Every row gives one point. Any point is a mix of the corners, with weights that add up to 1. It lies inside the corners' shape when no weight is negative. Say inside or outside, and name the corners with a negative weight.
(in the rows, 128 means zero)

Corners:
(1): [ 54 114]
(2): [171 112]
(3): [126 136]
Points:
[129 128] -> inside
[154 119] -> inside
[ 37 117] -> outside (2)
[133 113] -> inside
[113 131] -> inside
[ 83 120] -> inside

Corners:
(1): [ 89 185 165 192 129 193 146 205   7  22  75]
(2): [140 129 120 174 104 102  89 123 147 207 134]
(3): [ 97 118 113  91  94  85 118 127 136 130 141]
(4): [ 66 181 181 173 151 184 158  71  51 115  94]
(5): [136 154  99  98 173 116 120 171 154 126 155]
(6): [ 83 107 165 149 122 154  76 110 155 139 129]
(7): [154 126 181  93 146  84 130 166 151  97 142]
(8): [154 133 132  80 101 158 147 165 168 110 109]
(9): [132 160 110 129 103  82 113 119 188 110 150]
(10): [121  91 117 179 154 128 151 170 108  78 121]
(11): [152  97 159  91 109 165 115 118 152 117 209]
(12): [125 159 140 179 161 188  98 124  26  27  60]
Points:
[121 150 149 128 123 132 100 110 128 133 156] -> outside (8, 10)
[129 123 153 123 130 125 119 140 140 108 143] -> inside
[ 98 151 154 155 140 157 135 116  92 108 112] -> inside
[117 153 132 156 106 148 134 141  84  75 102] -> outside (5, 6, 7)
[115 127 146 126 123 121 112 137 134 119 132] -> inside
[126 145 152 158 131 149 123 128 111  95 111] -> outside (3, 5)
[118 134 160 118 122 155 117 136 113 116 136] -> outside (9, 10)
[109 144 146 162 143 153 125 142  73  86  93] -> outside (9, 11)

Corners:
(1): [137 120 131 111 138 136 101 134 141 131  94 132 112 106 130 108  58 143
 124 154]
(2): [115 117 141 140  50 110  96 165 150 122  95 123 142 103 222 144 139 129
 112 103]
(3): [112 114 169 125  86 135 103 147 139 146 137 105 110 130 104 101 106 108
 156  97]
(4): [139 124 172 127 142 104 119 134 142 101 128 140 119 123 140 127 138 140
 232 146]
(5): [112 103 136 148 115 137 146 175 150 143  91 135 125 157 108 120 150 121
 120 124]
(6): [119 111 160 126 142 128 135 219 101 132 114 137 115 138 114 107 115 110
 161  99]
(7): [110  99 175 126 124 157 100 157 125 150  98 164 112 163 124 110 124 156
 159 114]
(8): [109  97 157 108 119 119 172 127 129 150 108 108 166 127 123 115   7 144
 137 121]
(9): [106 120 166 128 137 158 151 141 129 105 173 126 135  89 119 197 138 105
 104 123]
(10): [108 123 166  51 117 118 162 125 120 153 105 122 118 129 115 105 149 144
 116 136]
(11): [126 116 109 143 146 133 112 126 141 139 196 131 124 135 132 113 142 133
 107  96]
(12): [126 106 162 143 138 137 112 145 128  73 114 143 128 119 108 103 153 157
 171  97]
(13): [216 107  24 121  89 152 127 163 107 116 162 177 121 167 145 117 120 119
 119 112]
(14): [119  92 175 107 123 136 107 143 162 120 182 122 231 169 106 120 111 122
 143 159]
(15): [215 122 163 130 132 126 103 137 129 149 149 189 141 138 117 104 160 115
 132 123]
(16): [165 123 143 137 128 118 120 132 103 138 109 116 187 156 117 186 119 119
 129 120]
(17): [117 147 166 153 113 152 125 116  78 151 116 136 177 160 124 116 122  89
 105 135]
(18): [135 170 173 122 111 153 117 144 128  76 118 135 110 162 159 140 122 146
 125 129]
(19): [125  92 169 146 102  98 104 134 124 136 174 116 125  96 127 113 123 154
 131 146]
(20): [112 172 166 134 102 148 128 136 139 139 139 138 195 133 110 119 117 153
 155 156]
(21): [145 102 173 153 129 162 121 153 141 135  95 107 142 141 152  90 150 158
 181 117]
Points:
[141 124 145 141 124 142 119 157 133 115 119 142 127 137 134 133 122 132
 150 115] -> outside (10, 14, 17, 19)
[121 119 162 129 118 140 128 147 123 125 115 126 143 134 128 127 114 129
 143 129] -> outside (11, 15)
[130 118 156 126 112 133 113 140 129 130 140 129 141 132 130 120 119 129
 140 121] -> outside (5)
[130 117 150 127 122 133 128 138 130 136 135 132 146 133 125 118 105 134
 135 123] -> inside
[135 119 146 124 111 135 125 145 135 126 140 130 135 128 128 107 122 126
 138 124] -> outside (7, 16)

Corners:
(1): [118 169  94  86 166 147  98 147 105 115 113 136  93 150 114  68  61 130
 135 128]
(2): [126 168 157 177 155 127  99 173 153 123  67 108 132 111 121  95 161 139
 145 111]
(3): [145 118 127 165 102 121 108 101 130 171 161  96 127 162  86 150 135  91
 117 107]
(4): [137 126 153 115 199 200 117 125 109  86 145 160 129 104 108 129  54 120
 140 174]
(5): [ 75 167 155  74 109  95 136 158 137 152 172 144 125 194  95 139 140  57
 135  81]
(6): [167 118  97 130 146 118 163 146 119 159 249  93 199 151  48 110 177 120
 100 156]
(7): [ 77 143 120 100  68 133 101 132 143 206 161 122 152 122  63 112  87 108
 146  49]
(8): [143 157 119 161 160 112  58 107 107 123 119 169  95 138 121 180 114 177
 182 190]
(9): [104  92  98 151 128 131 101 147 139  77 120 113 175 122 126 150 180 118
 170  92]
(10): [116 155 131 108 174 155  81 117  80  84 211  96  45 143 115 148 160 144
 147 108]
(11): [128 109  63 128 163  81 127  89 178 131 132 130 179  75  87 162  95 143
 161 115]
(12): [130 128 105 133 128 158 101 155 175 118 159 100 124 131 168 118 131 118
  99 111]
(13): [113 132  86 151 120 150 157 143 168 174  93 193  93 111 123 122 127 119
 176  92]
(14): [126 113 123 161 133 109 131 131 111 131 168 146 201 133 145 108 179 131
 103  91]
(15): [ 44 159 125 105  87  82 178 153 122 119 107  99 142 123  93  95  89 117
 119 103]
(16): [134 165 132  91 122 200  95  72 121 157 138 160 151 155 118 121 143 101
 142 119]
(17): [ 87 165  65 159 234 155 125 107 102  72 158 154 208 150  98 164 180 120
 128 138]
(18): [136 140 151 162 127 183 120 111 128 138 145 106 203 178 120 147 148 130
 177  76]
(19): [ 95 132 120  71 157 158 100 151  92  90 143 101  71 171 101 138 150 178
 110  94]
(20): [157 120  86 116 145 113 164 172  61 210 177 109 139 103 145 141 136 126
  95 141]
(21): [152 163  92 102 116 155 120 183 107  83 154 120 114  94  68 164 110 132
 155  69]
Points:
[120 143 117 121 143 138 109 130 115 126 158 120 119 142 105 130 128 122
 136 112] -> inside
[154 128  93 166 164 182 119 130 147 103  67 142 138  84 135 170 101 153
 160 157] -> outside (1, 5, 6, 7, 10, 14)
[112 115  92 127 124 110 152 175 138 145 137 108 157 113 102 114 128 103
 106  91] -> outside (8, 10, 16, 18)
[112 145 115 106 146 125 108 135 112 117 164 114 125 136 103 130 128 123
 122 117] -> outside (13, 18)
[142 136  99 135 169 162  96 118 119 114 142 140 142 113 120 141 134 153
 156 133] -> outside (3, 5, 15)

Corners:
(1): [143 139 140 124 116 155 157 143 150 138 235 165 119 131  66 119 134 130
 102 113]
(2): [144 136 120 127 183 157  97 145  86  93 140 109 109 127 111 106 106  96
 126 155]
(3): [109 128 147 122 166 112 149 121 102 143 117 106 129 147 152 101 138 178
 102 100]
(4): [104 143 130 130 105 144 110 112 152  46 109 118  99 124 123 115 109 147
 104 107]
(5): [127 104 160 119 166 161 135 105 144 121 127 106 155  46 157 117 121 156
 100 150]
(6): [167 131 141 104 126 114 152 117 128 127 124 139 144 122 152 122 135 118
 156 133]
(7): [142 143 151 135 120 158 149 105 118 128 111 194 131 134 148 132 161 119
 221 135]
(8): [ 85 106 126 126 106 161 140 122 140 143 132 100  99 141 141 103 114 119
 105 115]
(9): [146 131 149 126 158 138 136 151 129  87 140 105 119  99 106 141 187 103
 102 143]
(10): [127 152 136 152 134 161 145 128 141 116 192 119 164 128  98  93 123 115
 103 130]
(11): [113 117 161 147 160 134 144 133  67 136 127 115 124 135 148 171 104 118
 133 148]
(12): [148 143  72 109 197 130 100 113 150 139 115 111 162 116 142 140 111 122
 112 149]
(13): [149 141 141 144 121 149 154 129 135 116 124 160 112 146 138 119 123 115
 103 148]
(14): [110 147 132 158 113 130 145 117 116 142 152  91 125  56  76 107 119  94
 108 142]
(15): [160  99 122 134 144  85 141 118 107  74 118 124 114 144 100 132 155 126
 144 142]
(16): [140 104 138 133 124 136 161 206 114 126 134 123 121  93  94 124 134 108
 130 135]
(17): [137 141 156 117 121 129 124 118 101 126 127 106 139 155 108 113 136 162
 125 140]
(18): [119 136 122 117 173 141 159 133 152 125 130  99 116  89 133 131 109 146
 145 146]
(19): [ 81 139 135 115 130  96 127 110 152 103 122 157 125 156 147 115 117 139
 141 137]
(20): [138 138 131 138 131 160 158 154  62 128 214 152 122 128 128 127 128 142
 108 156]
(21): [150 141 122 158 124 142 103 157 151 142 249 137 120 110 119 131 119 155
 120 150]
Points:
[115 134 121 127 151 122 124 113 116 125 131 102 132 117 137 115 103 136
 122 140] -> outside (1, 7, 9, 13, 16)
[133 131 135 126 144 137 138 128 123 118 139 133 128 128 131 124 131 135
 132 137] -> outside (14)
[139 138 139 132 135 133 147 128 129 123 159 137 135 115 118 127 136 139
 127 136] -> outside (2, 8)
[125 129 137 121 148 142 132 136 121 123 149 126 125 135 135 119 126 142
 122 129] -> outside (13, 14, 15)
